Each row of a before or after table is a point. The points were changed in one or more steps. Then noise was added and the rows were shuffled. The steps act on how far a point lies along the listed directions, d1 being the first. Name the steps. A step turns or swaps two directions, mirrors them in a line or flattens them onto one, adds a multiple of one to another, or multiplies one. Angles are multiples of 10 degrees, from the lower direction toward the higher: turns from -170 to 170, lines from 10 to 170 but not 90. Use the fewest steps. Two steps may share a direction if one is a turn and the other turns, adds or multiplies; they go together, in the order done. Otherwise the lowest direction goes first.

Directions:
(1): [-15  48  16]
(2): [ 23  22 -42]
(3): [-45  -5 -27]
Before (13 x 3):
[[-39 -45 -21]
 [ 15   2 -10]
 [-67 -34  -5]
 [ 43  26 -24]
 [ 26  -5  23]
 [ -1   1   8]
 [ -1  13  -3]
 [ -2  11  29]
 [-51  -7 -43]
 [ 39 -18 -32]
 [ 13 -35 -27]
 [  2  -1 -15]
 [  9  95  42]]
After:
[[ 17 -10  38]
 [ -1  -5   7]
 [  2   2  -7]
 [  2   5 -15]
 [ 37  19 -13]
 [ 26  13 -16]
 [ 13   5  -5]
 [ 29  -1  27]
 [-40  11 -68]
 [-58 -10 -26]
 [-39  -1 -28]
 [  2 -10  28]
 [  1   6 -14]]
Steps: multiply d1 by 0; add 0.5 times d3 to d2

Directions:
(1): [ -3   7  35  23  -7  25 -13  69]
(2): [-16   0  29   5 -60   7  47 -17]
Before, 11 rows:
[[ -6 -28 -57 -26  30 -35   6 -81]
 [-16  -8 -17 -27 -15  -8  30 -38]
 [-10   4  37  20 -40  18   8  26]
 [-20 -17   4 -25 -65 -20  55 -76]
 [ 16  -6 -44 -26  42 -15  10 -95]
 [  4  18   2  -3   8   0 -11  -1]
 [ 30  -8 -33 -14  42  -4 -16 -23]
 [-16   1  25  -7 -45  12  51 -19]
 [  9 -13 -49  -8  55 -13 -26 -28]
 [-10   2  38  24 -34  36  13  40]
 [ 15  -4 -23  -9  -1   0  18 -49]]
After:
[[ 18  -7 -49 -28  60 -16  -8 -82]
 [ -1 -32 -61 -27  49 -40 -13 -65]
 [  7   8   0  -3  50  15 -36  50]
 [ -2  19   8  -2  -7   2   4  -9]
 [  0  -6 -32 -23  46  -4 -19   3]
 [ -6   3  33  26 -10  40 -10  57]
 [ 18  -9 -38 -16  75 -17 -75  24]
 [ 21 -12 -18 -15  -4  -6  22 -57]
 [ 28   0 -33  -7  30   2 -13 -26]
 [ -7 -14 -33 -11  -2 -17  30 -74]
 [ -3   8  31  23 -10  18 -20  53]]
Steps: mirror d1 and d2 in the line at 20 degrees

Directions:
(1): [ 31  13  60  -9 -48 -22 -43 -38   2   8   5   1]
(2): [ 25 -47 -15  42 -12   1  15 -37   7 -35  16 -55]
(3): [ 22  22  30  42  13 -52  36  30 -42 -21   9  12]
(4): [ 22 -29   2 -40 -43  29   8  43 -19 -39  37  19]
(5): [-36   1  39  35  16  53  -1 -31  -7 -33  12  41]
Before (11 x 12):
[[-37  28 -17 -16  36 -17 -34 -26  36  56 -39   8]
 [ 25  21  24  60  10 -51  31  27 -33 -14  -8   1]
 [-21  16  37  50  33 -13  31  34 -25 -19  -4  34]
 [-20 -12  27  -2  -9  37 -10  40 -19 -43  35  60]
 [ -6 -48 -22  37   3  22 -15 -59  10 -19  10 -20]
 [-21 -21 -18  38   5  46  39   1   9 -47  36  18]
 [  0 -19  23  33  -3 -12  10 -14  -5   7   4 -11]
 [ 20  11 -30 -86 -40 -15   9  56 -17  36  16   5]
 [ 17  13 -11 -14  -2 -40  23  69 -29   1 -26  28]
 [ 50   8   0  12 -12 -74  48  38 -35   9   5 -26]
 [ -7  -6 -23 -74 -11  10  -3  48  16  32 -20  23]]
After, 11 rows:
[[ 10  25 -12  11 -10 -45  -7 -18  34  37 -10 -20]
 [  1 -30 -47 -27  -9   2 -25  -3  11  19  -1 -10]
 [-23 -55 -87 -39  23  52  44  70   3 -34  23   8]
 [-27 -16  24  15   7  35  -7 -38  19  -3 -14  15]
 [ -8  11  29  48  17  -4  19  10 -28 -30 -19  39]
 [ 18  11   5  21  11 -63  33  58 -18   5 -11  -6]
 [-13  14  41  44  21  10  53  18 -47 -31  19  48]
 [ 15  18  10  37  10 -30  38  59 -40 -23  -1  24]
 [ 26  38  62  27 -22 -86 -72 -55  20  48 -23 -19]
 [  1 -15   5  -1  -9 -14  11  23 -11  18   4  -2]
 [-33  24  62  37  -2  36  -9 -73 -11  -4  14  30]]
Steps: turn d4 and d5 by 160 degrees; add -1.5 times d4 to d1; flatten d2 and d3 onto the line at 100 degrees
